Each point is reached from the start by the listed moves, each made once or not at all, plus a little noise. Say if it took an odd or an even number of moves. Then give how often each move was made.

Moves:
(1): -4.5	-3.2
(2): 0.2	-5.0
Start: 1.1	0.5
Points:
1.0	0.5 => even (0, 0)
-3.1	-3.1 => odd (1, 0)
-3.3	-7.3 => even (1, 1)

Moves:
(1): -1.6	-5.5	1.2	-0.4	0.1	2.3	2.1	2.7
(2): -1.5	-3.2	-0.4	-2.8	0.3	-6.2	-1.2	-2.7
(3): 1.5	-1.2	-0.4	1.3	0.8	0.6	-3.7	2.4
(4): 4.6	2.6	-1.2	-2.4	2.2	0.7	-0.3	-2.0
(5): -0.9	-1.7	-0.4	-1.6	-1.5	-1.3	-0.9	0.5
(6): 1.7	1.9	0.5	2.0	-0.1	3.4	2.6	3.5
Start: -1.8	1.1	3.7	-0.8	-0.8	-1.9	-3.6	1.1
Points:
-4.4	-3.7	2.9	-5.1	-2.0	-9.7	-5.7	-1.0 => even (0, 1, 0, 0, 1, 0)
2.7	-0.5	1.8	-4.8	2.5	-6.6	-8.8	-1.1 => odd (0, 1, 1, 1, 0, 0)
-4.3	-7.3	4.6	-3.8	-2.1	-3.8	-0.8	5.3 => even (1, 1, 0, 0, 1, 1)
-6.1	-9.0	4.0	-5.6	-2.0	-7.1	-3.4	1.5 => odd (1, 1, 0, 0, 1, 0)

Moves:
(1): 2.8	2.0	1.2	0.5	1.1	-2.1	-0.3	1.9	0.9	-0.5	1.4
(2): 0.0	-0.6	1.3	1.2	-0.8	0.3	1.9	2.1	1.5	-2.2	1.8
(3): 1.7	-1.9	-0.7	3.4	-0.8	0.1	3.9	-0.7	-0.6	-3.1	1.7
(4): 2.4	-1.9	-0.8	-0.6	2.5	-0.6	-0.8	5.5	1.8	-2.3	-0.5
(5): -0.8	-1.4	-0.2	-1.4	1.8	0.4	-1.1	-0.4	1.0	1.3	0.4
(6): 0.5	-3.0	-0.5	3.6	-0.1	2.7	-2.3	1.0	1.7	3.6	-1.2
(7): -1.0	-1.0	-3.1	-0.3	4.2	0.2	3.1	2.1	2.0	-0.6	-0.8
(8): 1.9	3.3	0.6	-2.6	0.4	0.7	-0.9	1.1	-0.2	0.8	1.0
(9): 0.1	0.6	-1.4	-0.8	-0.8	-0.7	-1.5	2.4	0.8	-0.7	2.8
(10): 1.3	-0.3	0.3	1.0	1.9	1.0	0.7	-2.0	3.0	-0.6	-2.4
(11): 1.6	-0.1	0.8	-4.7	1.4	-0.9	-2.4	-1.2	3.5	5.1	-3.4
Start: 1.1	0.6	0.1	0.6	1.4	0.9	2.5	2.5	-0.2	0.8	-0.2
Points:
5.6	-2.4	-3.2	5.7	7.1	5.7	6.9	4.0	5.7	1.0	-1.8 => odd (0, 0, 1, 0, 0, 1, 1, 1, 0, 1, 0)
9.6	-0.1	-0.3	-5.4	7.7	0.5	-6.8	12.8	9.4	8.1	0.3 => odd (1, 0, 0, 1, 1, 1, 0, 1, 1, 0, 1)
4.4	-0.6	0.7	-4.2	3.3	3.4	-3.8	7.5	8.1	8.6	1.2 => even (0, 1, 0, 0, 1, 1, 0, 1, 1, 0, 1)
8.9	0.3	-1.5	2.3	8.2	-0.5	9.3	14.4	5.1	-7.0	4.3 => even (1, 1, 1, 1, 0, 0, 1, 1, 0, 0, 0)
